Every row gives one point. The points of each table are mixes of a few directions, plus a little noise. Count the directions of each table, and those that both share. Where both have some left over, give the other angles between the two spaces (their principal angles), to ten degrees, smallest first.
In the rows, zero is written as 128.

First (5 x 3)
[[157 100 149]
 [157 154 153]
 [ 79 114  86]
 [106 117 109]
 [142 156 142]]
Second (5 x 3)
[[109 152 170]
 [139 137 120]
 [119 133 144]
 [102  78 123]
 [170 140  82]]
Directions: first 2, second 2, shared 1; angles 90

First (7 x 4)
[[109 117 142 143]
 [135 131 123 122]
 [117 122 136 138]
 [208 173  70  66]
 [107 116 143 145]
 [109 116 142 144]
 [112 119 140 141]]
Second (8 x 4)
[[147 162 121  90]
 [119 149 111  92]
 [146 112  93 132]
 [186 157 126 110]
 [ 99 121 142 136]
 [158 105 140 169]
 [ 95 123 151 136]
 [ 75  94 140 158]]
Directions: first 1, second 3, shared 1

First (7 x 8)
[[147 173 153 119 220 122 216 128]
 [117 102 114 133  76 132  78 128]
 [117 103 114 133  77 132  79 128]
 [133 140 135 126 153 126 152 128]
 [123 117 122 130 105 130 106 128]
 [122 114 120 131 100 130 101 128]
 [136 147 138 124 166 126 165 128]]
Second (10 x 8)
[[134 144 166 130 107 115 133  89]
 [ 96 115 109 130 163 188 102 115]
 [136 125 121 152 158 169 100 106]
 [ 69 149 163  92 125 143 116  89]
 [163 122 127 145 105  93 153 150]
 [143 128  97 127 149 118 120 170]
 [143  91 106 122  97 107 165 164]
 [156 112 105  93 121  93 135 157]
 [144 138 125 160 114  93 155 171]
 [ 97 151 162 135 142 162 103  71]]
Directions: first 1, second 5, shared 0; angles 70

First (8 x 9)
[[120 147 125 149 136 135 147 148 163]
 [142 137 106  92 125 105 111 119  94]
 [146 153  93  84 127  98 111 124  94]
 [119 141 131 151 134 139 146 146 162]
 [123 165 111 139 139 126 147 153 161]
 [101  65 198 199 122 183 147 122 171]
 [129 112 137 127 123 131 121 118 117]
 [146 103 122  85 116 109  94  95  64]]
Second (7 x 9)
[[127  96 181 114 169 128 142 136 104]
 [134 126  62 123 151  82 129 177 163]
 [117  96 167 178 146  70 142 122  89]
 [126 135 125 142 112 125 125 117 125]
 [139 155  76  90 118 159 116 146 170]
 [124 144 150 135  94 165 120  91 116]
 [130 143 135 115 108 166 121 109 130]]
Directions: first 2, second 3, shared 0; angles 40, 90

First (11 x 11)
[[118 155 155 103 138 144 142 106 117  97 128]
 [125  57 114 182 134 115 107 111 119 145  70]
 [133 103 104 144 113 131 104 184 154 141 114]
 [138 106 130 108 100  98 139 111 143 149 168]
 [126 102 101  88 124  79 151 124 125 137 153]
 [114 180 167  92 117 166 133 132 149  94 139]
 [165  78 123 195 119 132 104 131 106 154 127]
 [166 100 116 179 121 145 104 165 112 141 133]
 [ 87 170 126 132 142 108 134  86 155 158 110]
 [124 163 150 105 147 148 145 112 105  90 131]
 [110 194 122  82 151 138 146 149 125 100 137]]
Second (8 x 11)
[[133 137 137 109 165 133 154  99  71  82 124]
 [129 131 131 119 144 130 140 116 103 107 126]
 [121 185 172 188 110 177  96 107 169 162 123]
 [127 155 149 144 136 151 126 108 120 122 125]
 [135  84  95  74 153  88 162 137  79  88 131]
 [126 116 119 133 110 120 118 145 155 150 130]
 [126 136 134 142 120 136 118 128 144 140 128]
 [126  76  87 116  86  88 113 181 184 173 136]]
Directions: first 6, second 2, shared 2

First (10 x 14)
[[101 161 146 140 109  91 144 107 147 129  84 111 134 136]
 [129 121 145 123 116 126 142  93  65 117 154 143 130 164]
 [155 117 145 140 129 171 131 165 155 162 127 156  80 124]
 [147 127 156 148 114 104 151 125 127 131 127 160 120 140]
 [110 160 144 142 110  79 113 112 129 129 122 113 143 128]
 [142 105  78 119 166 130 120 159 165 109 127 115 152  86]
 [142 156 157 137  82 116  87 130 173 147 143 123 137  99]
 [109 152 144 113 102 118 172 100 177 114  65 113 140 128]
 [135  84  78  86 163 187 122 129  89 100 168 121 143 126]
 [116  98  83 130 191 157 103 158  54 142 165 128 102 146]]
Second (9 x 14)
[[177  97 158 115 137 151 180 141 138 108 142 141 189 128]
 [109 131 107 135 128 128 146 124 143 136  85 154  49 139]
 [144 114 122 120 123 163 152 142 188 133  92 152  82 113]
 [ 73 122  75 132 205 111 146 147  92 127  82  88 138 143]
 [166 109 124 158 148 100 118 162 127 131 159 147 146 111]
 [137 144 173 120  83 116 133  89 107 116 148 129 161 145]
 [134 150 145 143  91 104 111 122 163 139 124 143 101 117]
 [111 132 116 101 118 169  80 112  99 132 165 105 124 128]
 [101 153 132 127 120 109  85 112  99 133 152  92 160 129]]
Directions: first 6, second 6, shared 5; angles 50

First (11 x 18)
[[104  64  78  48 127 113 105 138 106 139 211 118  95 119 144 108 140 170]
 [135 147 141 145 129 130 135 126 135 127 112 128 134 124 127 132 118 120]
 [149 185 152 145 130 111 152 136 149 151 132  97 113  77 158 137  49 137]
 [116  94 102  87 127 120 116 135 115 134 171 122 110 123 137 117 134 151]
 [146 179 167 188 129 137 148 121 146 121  67 133 152 132 118 143 113  97]
 [135 146 136 134 130 123 136 130 135 135 129 120 123 112 137 131 104 131]
 [149 189 165 177 129 128 151 126 150 132  88 119 136 110 133 142  84 110]
 [134 144 139 145 128 131 134 127 133 126 111 128 133 128 126 133 122 120]
 [ 93  37  83  82 124 143  91 122  92 103 147 163 138 190  95 112 234 130]
 [105  69  93  87 126 132 104 128 105 119 158 143 125 156 116 115 183 139]
 [139 157 152 169 128 137 139 123 138 119  83 136 147 138 118 138 128 104]]
Second (9 x 18)
[[125 152 114 118 123 118 124 117 150  78 127 110 116 115 124 114 139 123]
 [108 102 158 156 122 100 122 116 124 185  83 144 132  88 130 143 118 146]
 [126 124 157 163 165  87 145 113 135 149 127 134 109 136 126 132 117  99]
 [142 133 135 130 147 108 142 136 125 117 150 116 120 142 129 135 125 100]
 [137 118 138 131 136  98 126  92 118 110 154 119 136 121 124 139 113 120]
 [121 127 157 128 156 133 129 126 152 141  90 160 104 100 134 106 118 147]
 [184 103 162  58 140 124 140 182  81 112 165 117 143  88 149 166 104 136]
 [ 86 151  26 152  63 240  98 101 138 130 144 140 162 235 105  85 167 152]
 [123 140 106 116  99 144 127 170 128 129 112 112 130 126 131 132 151 130]]
Directions: first 2, second 6, shared 0; angles 60, 60
